Rows are points. The window is the flat piece filled in between its corners: a triangle in 3 columns, a solid with four corners in 4, and so on. A path goes straight from each point to the next, and from the last back to the first. List the points from which the path goes on through the window.
In the rows, zero is written as 128.

Window (3 x 3)
[[188 140  69]
 [167 125 148]
 [ 70 160 104]]
Path:
(1): [ 99  88 109]
(2): [ 80 111 100]
(3): [ 98 177 100]
(4): [121 179 101]
(5): [112 123  86]
(6): [111 117  65]
(7): [109 205  89]
(8): [106 189 108]
Through the window after points: 2, 4, 8

Window (4 x 4)
[[146 100 167  76]
 [120 159 135 159]
 [123  33 132 134]
 [ 66 144  95 170]]
Path:
(1): [153  99 114 115]
(2): [107 120 183 147]
(3): [100 104 139 165]
(4): [134  92  64 155]
(5): [135  94  78 142]
(6): [ 69 108 119 157]
(7): [110  58 205 133]
(8): [120  41  67 116]
(9): [107 114  48 154]
(10): [ 80 116 127 158]
(11): [138  75 175 104]
(12): [159  86 147  95]
Through the window after points: 9

Window (6 x 6)
[[ 88 138 103  97 112 222]
 [152 164  81  78  78  96]
 [ 95  78 213 164 216 175]
 [161 123 116 178 163 157]
 [185 110 118 139  63 114]
 [121 135 162 185 126 110]]
Path:
(1): [120 121 105 136 110 141]
(2): [120  80 129 193 132 110]
(3): [161 134 171 164 154 128]
(4): [120 168 181 138 122 169]
(5): [109  87 116 146 157 156]
(6): [107  77  51 158 132 153]
(7): [126 174 167 119 150 175]
(8): [173 221 126  96  72 133]
Through the window after points: 4

Window (8 x 8)
[[ 55 117 142 131 193 176  98 124]
 [129 138 182  74 137  85 104 105]
 [192 141 162  95  94 145 111 165]
 [112  44 115 218  97 135 222 125]
 [111 112  92 146  64 177 207 119]
 [192 196 192  96 116 153 154 126]
 [ 94 110 100 209  98 163 143  76]
 [175 210 108 115 121 136 149 157]]
Path:
(1): [167 108  79 141 135 169 147  56]
(2): [106 125 155 146 117 138 137 149]
(3): [ 96 142 133 166  97 114 139 146]
(4): [124  65 116 154 140 189 191  97]
(5): [138 113  92 147 142 148 157 104]
(6): [129 148 139 161  85 180 175 137]
(7): [ 99 122  97 166  61 165 193 133]
(8): [158  99 120  99 122 175 193  90]
Through the window after points: 1, 3, 7

Window (9 x 9)
[[115 118 154  89 160 119 106 138 104]
 [121 122  80  89 168 113 132 168 133]
 [124 122 132  80 133  77 195 161 106]
 [104 232 127 157 119 127 101  59 149]
 [150 136 103  64 174 150 153 122  91]
 [129 150 167 216 152 115 171 138 133]
 [107 130 173 206  80 143 191 114 185]
 [158 191 136  93 143 142 106 160 125]
 [148 158 149 249  62 117 133  86 145]]
Path:
(1): [107 142 105 122 127 145 165 179  83]
(2): [153 109 163 132 157  95 159 124 150]
(3): [130 163 160 142 145 107 135 106 154]
(4): [115 164 137 138 109 149 135 117 109]
(5): [108 163 138 168  95 136 125 147  95]
(6): [144 132 152 142 133  74 183 126 155]
(7): [192 131 154 157 139  87 140 107 157]
(8): [ 73 175 120 176 120 148 145 137 123]
Through the window after points: 7

Window (11 x 11)
[[ 85 158 158 133 177 112 123 161  95 163 109]
 [165  24 109 190  97 101 184 134 148  76 125]
 [126 149 135 180 173 156  66 114 103  96 141]
 [124 121 144 111  93 108 104  90 116 117 120]
 [ 97  48 100 135  79 166 149 137 164 167 139]
 [ 69 161 164 173  94  66 100 148 118  72 153]
 [144 167 159 139 156 184 142 151 166 167 116]
 [120 165 170 103 229 182 140 159 125 106 142]
 [ 53 169 184  81 197  91  72 171 176 171  88]
 [ 80 163 105 101 145 138 118  75 186 234 162]
 [178 228  56 127 133 135  70 119  86  50 144]]
Path:
(1): [ 89 152 116 152 165 130 149  80 120 103 109]
(2): [152 138 156 132 129  99  78 179 138 112 145]
(3): [137 172 186  95 139 108  72 211 144 178 177]
(4): [ 90 126  81 143 128 147 165  68 157 136 109]
(5): [ 70 131  92 163 146  94 136 106 135  98 106]
(6): [135 120 141 137 120 124 105 137 129 121 153]
(7): [167 105 128 132 117 123 125 161 103 141 168]
(8): [ 14 203 135 139 149 108  75  83 188 111  65]
(9): [ 66 152 128 125 171 152 138  81 162 134  40]
(10): [159 153 143 159 145 143  79 165 112 116 187]
(11): [206 133 113 156 120 125 106 164  92 106 169]
(12): [ 36 151 151 128 157 121 124 114 168  88  69]
(13): [ 23 142 107 211 174 151 136  95 124 127  93]
(14): [180 150 175  49 140 114 112 179 144 182 157]
(15): [185  81 171 156 118 160 136 156 145 164 193]
(16): [ 56 115 108 109 130 136 121 133 157 144  98]
Through the window after points: 9, 13, 15
